Each wall is flat, endless, passes through zero and stands at right angles to its row. A trip goes straight from one point to another. List the walls that it crosses, first one first.

Walls:
(1): [56 61]
(2): [15 -2]
(3): [59 33]
(4): [-65 -3]
(5): [-95 -26]
(6): [19 11]
Trips:
[40 62] to [17 29] -> none
[16 11] to [40 44] -> none
[-43 -20] to [14 -33] -> 2, 4, 5

Walls:
(1): [-22 -55 41 52 -20 -4 28 -46 -18]
(2): [-43 5 18 -39 -21 -33 63 -5 22]
(3): [26 -73 64 93 37 3 -8 39 33]
(4): [17 4 -28 13 -64 1 37 -25 21]
(5): [38 -48 33 42 9 -50 -95 -4 -75]
(6): [-32 25 50 -30 -19 29 9 -15 28]
(7): [8 -28 34 27 33 -18 -48 -71 -28]
(8): [-17 49 25 -15 16 46 20 15 -26]
(9): [47 -16 -17 -5 4 63 -68 15 -53]
Trips:
[14 -82 -27 -6 -12 -8 16 -42 -15] to [89 74 73 43 6 -18 -2 -4 26] -> 2, 9, 6, 8, 1
[1 8 -46 10 21 16 25 -15 58] to [31 7 -12 -35 -33 -22 1 21 -11] -> 9, 5
[23 37 61 -26 -7 11 -16 -16 -26] to [-54 20 35 6 -3 -14 -50 -5 -44] -> 1

Walls:
(1): [48 50 9 14 -50 5 -49 -27 3 32 5 -26 -12 18 -3 -46 29 -42]
(2): [16 -6 19 4 -10 14 -57 67 38 -13 9 66 -46 -26 90 38 12 -6]
(3): [9 -17 25 29 -23 -1 7 15 -41 39 -42 -18 -20 21 0 46 18 21]
(4): [39 13 51 60 6 26 44 58 15 -3 17 -30 68 17 -3 5 23 -14]
(5): [-95 75 -40 10 -24 34 -27 23 -8 6 -19 -49 -14 -37 37 -31 21 -20]
(6): [51 6 -15 -20 9 -15 36 33 -46 2 -6 49 9 -13 -5 1 -95 -27]
Trips:
[44 13 36 -12 24 2 -13 5 -12 -16 4 45 -2 19 16 39 -20 49] to [-7 20 0 -40 -19 21 -33 13 -37 -44 -19 -19 11 -49 -31 3 -35 26] -> 4, 3, 5, 2
[41 32 6 -12 -36 -11 35 20 14 71 26 4 47 3 5 37 -9 33] to [-19 -34 38 12 59 -25 -6 49 33 12 1 56 5 -4 8 -10 6 -10] -> 2, 1, 3
[68 3 8 -8 -13 61 -18 -15 -55 14 -41 26 15 0 39 92 7 1] to [-13 12 -31 -72 20 26 0 -2 -4 16 -27 -38 5 6 -57 2 -25 10] -> 4, 1, 2, 5, 3

Walls:
(1): [18 -8 -20 -12 17 -2 47 26 15 15 32 0 -2 -36 -9 6 46 -12 28 -27 6 -10 35 -17 4 10 8 -34 4 11 -4 4 -6 -4 -26 54 -13 35 -6 -12 1 18 -15 -25 -1 -16 21 13]
(2): [-45 -43 55 7 -20 29 15 5 -30 -53 2 2 -4 -16 -13 35 -10 -3 -37 1 28 18 -14 10 18 -31 4 -1 9 36 -48 -9 -19 -8 24 -18 39 35 -20 -17 7 2 54 26 26 -4 -19 43]
(3): [-45 -5 15 -7 -9 -13 14 4 40 48 -22 30 -25 53 1 20 -38 -24 3 28 12 11 1 50 19 38 -9 5 23 -23 13 -16 1 -6 -7 -5 -48 -17 39 52 2 12 6 11 3 9 50 -18]
(4): [10 -2 -57 -26 -10 -22 -25 23 -10 -11 27 18 44 25 -65 -16 32 46 34 -24 12 14 -25 7 4 -10 11 12 -14 -5 -27 37 74 34 13 13 11 -16 -4 -23 52 10 -11 32 13 -9 -44 22]
(5): [18 -10 -4 -46 -7 17 14 41 -7 -58 -21 -1 51 10 18 16 -22 24 -5 -4 -3 -47 34 -22 0 -23 27 -40 37 -40 17 0 -6 6 -24 -28 -58 15 9 19 -44 49 15 40 -9 -1 -4 -36]
(6): [-30 -6 3 -54 28 -9 -19 -13 -12 6 -23 -9 34 12 -51 -40 3 -62 -38 17 49 0 -44 -43 19 -5 -28 -10 -28 55 13 -13 62 43 -29 35 42 11 -6 -16 -2 24 -42 20 0 -24 26 48]
(7): [-14 -5 20 -55 34 -43 20 -22 23 -12 -6 -2 19 12 -32 -9 2 -10 34 24 25 -13 28 26 21 19 12 33 -36 -5 3 -8 -20 -28 1 4 5 -39 -21 3 -10 -34 7 -32 -9 53 27 24]
(8): [11 -8 -5 0 24 4 -1 -12 35 -10 30 -6 -48 3 40 14 20 10 -19 27 -12 10 17 -19 31 24 -17 -38 -28 -39 39 22 1 -9 14 14 -4 -7 20 -8 -61 7 32 10 -6 43 3 63]
(9): [-32 -14 11 36 -23 31 -50 11 -1 -8 22 -34 -31 21 19 6 -25 18 -52 -1 -11 27 -25 20 40 -1 14 8 5 -25 -8 23 15 -7 41 11 3 22 0 -21 7 36 15 32 19 -17 10 14]
Trips:
[-28 -10 3 -35 -1 -2 28 -9 -1 -7 -2 -7 -21 38 -27 -14 22 -14 18 -27 2 -22 23 -22 -30 -10 68 63 -10 15 9 7 34 -26 22 -30 16 5 -13 18 -8 -5 20 47 11 -12 36 5] to [37 43 16 -10 15 -44 -15 -10 25 39 0 17 32 -28 12 5 -2 14 30 25 22 18 -21 8 -33 -37 46 10 -52 34 -24 23 -57 -26 -6 -1 -33 10 47 22 9 4 -33 -18 12 -54 -25 -49] -> 2, 6, 1, 5, 3, 4
[-29 13 -2 -34 -25 28 -36 0 -6 49 11 -48 29 4 -42 -38 3 9 -55 34 -22 -61 -30 15 31 -7 29 -35 -22 -12 1 2 15 7 9 23 10 -13 47 5 2 7 30 -27 15 -1 2 -50] to [-5 -18 -9 -20 34 11 -28 -21 -23 22 -30 -2 -21 12 3 -15 -38 -23 2 -34 -37 24 20 -25 -1 27 -17 -58 -22 -29 -24 -37 3 -29 -27 -6 -29 1 27 -30 -8 44 -1 22 -7 6 16 4] -> 8, 4, 1
[-46 11 27 -16 -40 -37 -68 55 -13 57 -23 2 -14 20 -15 6 13 -57 -23 -36 -23 -40 23 -5 -5 -3 -24 -18 19 -1 -7 19 -34 -23 27 33 54 -51 -13 8 10 -38 -8 -3 -21 -15 4 -25] to [-16 28 15 5 -24 -7 4 -6 -3 2 -5 -5 -41 15 16 3 -7 31 -30 -4 -7 -3 -4 9 41 -28 -18 43 -36 -2 6 45 -32 19 -34 3 22 9 28 3 -1 -5 5 -21 -4 -1 7 61] -> 2, 8
[3 -18 -17 -5 -20 -3 -6 -56 44 -24 -14 -24 -24 28 -8 -13 13 2 -12 10 14 20 11 24 -37 -37 42 21 -10 -21 4 -6 -24 7 27 -13 -17 36 -25 19 14 11 -31 -22 22 -39 5 -11] to [19 -6 68 -12 -11 -7 -25 -34 5 29 34 6 1 -18 6 -6 5 -37 26 11 5 45 -7 -1 1 -45 12 24 -22 -9 -35 8 -35 16 27 -28 4 -17 30 4 10 42 35 -29 -15 -13 -41 11] -> 2, 3
